Every row gives one point. A path goes straight from each point to the next, and from the last back to the first. The post is the endless flat space through its rows: a point in 2 columns, a line in 3, a plane in 4, and so on, so that a path can go around it. Count how often the path circles the post. Going back the other way cancels.
(in the rows, 128 means zero)

Post (2 x 3):
[[ 98 107 175]
 [139  70 138]]
Path (27 x 3):
[[108  41 131]
 [107  98 148]
 [147  94 140]
 [101 140 176]
 [ 85 101 150]
 [130  55 124]
 [104 119 136]
 [130 135 167]
 [145  47 176]
 [ 97  50 169]
 [136  61 120]
 [ 82 152 163]
 [133 107 164]
 [ 90 100 211]
 [118  40 125]
 [ 88 109 167]
 [140 140 145]
 [ 91 131 215]
 [126  40 171]
 [ 97  82 157]
 [116  42 179]
 [162  38 158]
 [ 81  77 182]
 [ 49 137 199]
 [145 105 134]
 [123 105 180]
 [ 73 104 208]]
Times around: 4

Post, 5 rows:
[[133  92 130 191  63 144]
 [118 153 109 119 136 123]
 [150 123 146  45 109  87]
 [158 127 134 125 131  99]
 [205 201  55 148 171 144]]
Path, 26 rows:
[[183 135  75 111  56 105]
 [199 181  20 114 167 132]
 [ 95  98 112 153 154 139]
 [ 84 129 162  49  90 137]
 [206 120 122 198  81 124]
 [187 173  51 133 139 104]
 [231 128  39 135 128 157]
 [171 124 155 148 157 131]
 [176 107 179 110  60 126]
 [ 89 100 154 212  91 113]
 [113 202  19 170 175 150]
 [226 121 101  67  83 133]
 [143 156 152  89 134 158]
 [176 215  95 195 153 164]
 [147 142 136 100 131  80]
 [153 109 126 122 146  48]
 [125 148  65 122 138 106]
 [175 135  90 186 151 155]
 [162  95 186 151 100 134]
 [113 142 118 110  22 158]
 [150 136 161 132  85 105]
 [112 133 139  54  93  67]
 [196  65  90 118  24 130]
 [173 107  96 130  72 184]
 [182  91 212 130  76 112]
 [182 167  81 203 114 158]]
Times around: 5

Post:
[[106 196  86 144 168 110 159 129 155 130 148]
 [177 138 112 183 155 180  77 172 106 171  86]
 [ 59  97 104 164 118 153  68  86 152 172 120]
 [103 165  99 175 129 102 114 122 101  63 133]
 [121 162 120 139 128 127  57 168 105  77  86]
 [114 136 139 119 152 137 152 113 109  84 113]
 [172 129 164 144 136  72 142 173 138 108  74]
 [ 60 179 151 140  94 182  93  86  88  89 127]
 [110 146 179 131 147 106  93 108 124  91 133]
 [141  66 128 182  97 160  79 115 205 130 106]]
Path, 25 rows:
[[ 37 146  73 129 154  88  46 133 162 132 107]
 [158 120 182 114 125 149 132 159 195 106 101]
 [ 96 139  69 169 102 137  78 173  51 149  56]
 [118 195  95 168  94 132  94  70 135  70 166]
 [ 22  97  69 149 140 128 122  89 134 123  57]
 [116 146 140 174 160 105 136  88 148  48 185]
 [ 75 131  74 224 191 223 143  52  82 146 160]
 [ 51 184  87 183 130  68 101  42 216  58 221]
 [164  88  96 154 140 152  66 126 155 156  97]
 [102 161 160 184  80  93  85 141  85 107  49]
 [ 67 150  81 141 110 143 145 141 138  68  73]
 [ 97 166 179 103 127  99  58 164 162 100 116]
 [157 184  88 142 113 108 106 157 111  90 111]
 [115 118  52 157 146 144  63 147 162 190  75]
 [100 204 208 120 134  70 143 121 121  53 120]
 [ 60 144 126 109 109 166  85 136 162 119 106]
 [185 113  99 178 116 123  46 213 105 106  75]
 [142 125  80 172 172 122  54 144 109 199  89]
 [182 130 106 213 111  93  75 166 180 106  92]
 [104 154 110 132 113  97 128  99 135 102 128]
 [144 100 180 104 130 102  75 120  95   7  75]
 [ 59 112 126 181 160  90  55  98 123  67 101]
 [152  83 124 212 115 189  74 152 123  77  90]
 [ 75 166 108 104 198 123 137  50 219  60 182]
 [ 98 174 107 155 163  83  86  79 120 164 116]]
Times around: 3

Post (13 x 14):
[[158 160 196 123 135 120 128 153 102 140 119 170 124 120]
 [117 166 134 128  83 167  97  72 150 143 126 130 160 145]
 [130  89 104 149  98 141 114 159 135 132 109 116 126 106]
 [153 140 117 155 161 156 146 106  97  70  73 106 123 202]
 [107 128  90  91 158 129 169 102  81 168 114 159 199 125]
 [142 129 168 112 155 135  85  85 110 169 116 114  81 116]
 [170 156 100  86  77 117 113 109 107  94 144 139 195 102]
 [153 135 165 166  45 144 169  81 187 122 172 187  73 127]
 [130 103 132 136 111  93 137 115  79  76 119 141 164 133]
 [131  36 162 130 179  99 110  96 104  64 110 124 159 126]
 [107 172 152  64 148 131 103 137 106 134 164 155 140 114]
 [128 123 121  90 130 155 176  96 107 122 142  98 207 136]
 [121 135 120 144 134 135 129 123 132 152 137 145 140  76]]
Path:
[[127  87 137 101 133 128 122 146 118 150  98 153 194 145]
 [143 118  89 159 139 137  74  86 125 163  99 156 133  96]
 [140 118 125 115 151 170 132 124  95 141  79 117 126 117]
 [112 151 106 105 122 157 134 106 123 156 116  87 106 123]
 [133 180 115  72 120 129 147 142 142  77 232 125 145  77]
 [163 185 142 114  30 142 224 152 125 109 190 190 159 152]
 [125 156 130 135 187 181  83 124 141 117 107 163 129 132]
 [ 60 128 169  40 173  72 154 103  49 139 159 232 165  68]
 [131  99 230 159  76 108 157  81 171  37 141 106 223 134]
 [127 106 152  99 182 152 137 108 101 133 112 104 139 126]
 [170 122 181  90  76 134  66 180 103 170 138 173 137  50]
 [124 102 178 149 180 126 105 101  96 144 135 107 170 148]
 [ 82 133  73 173  51 105 159 118 125  52 149  98 203 185]
 [147 152 249  74 148 151  85  65 101 178 158 131  94 155]
 [181  90 200 205  80 136  93 116 192  98 164 120  63   7]
 [165 166 113 109 150  95 130 107 114  61 116 138 118  58]
 [105 170 136 120 141 131  96 129 211 115 176 174 142 106]
 [ 96 127  68 106 119 134 128 178  73  60 152 169 191 197]
 [130 119 117  96  80 124 104  65 123  84 171 172 174 110]
 [ 97 120 122 120 110 144 159  87 109  97 126 104 125 156]
 [144 189 158  78 147 128 145  78  83 146 128 134 134 163]
 [161  84 170 118 226 123 134 151 113 146 160  50 137  84]
 [205  67 134 111 109 141 148 113  57 116  97 132 166 135]
 [115 137 137  99  97 140 162  70 123 146 146 178 164  56]
 [102 150 208 134 171 123 134  97  88 128  85 133 164 166]]
Times around: 4
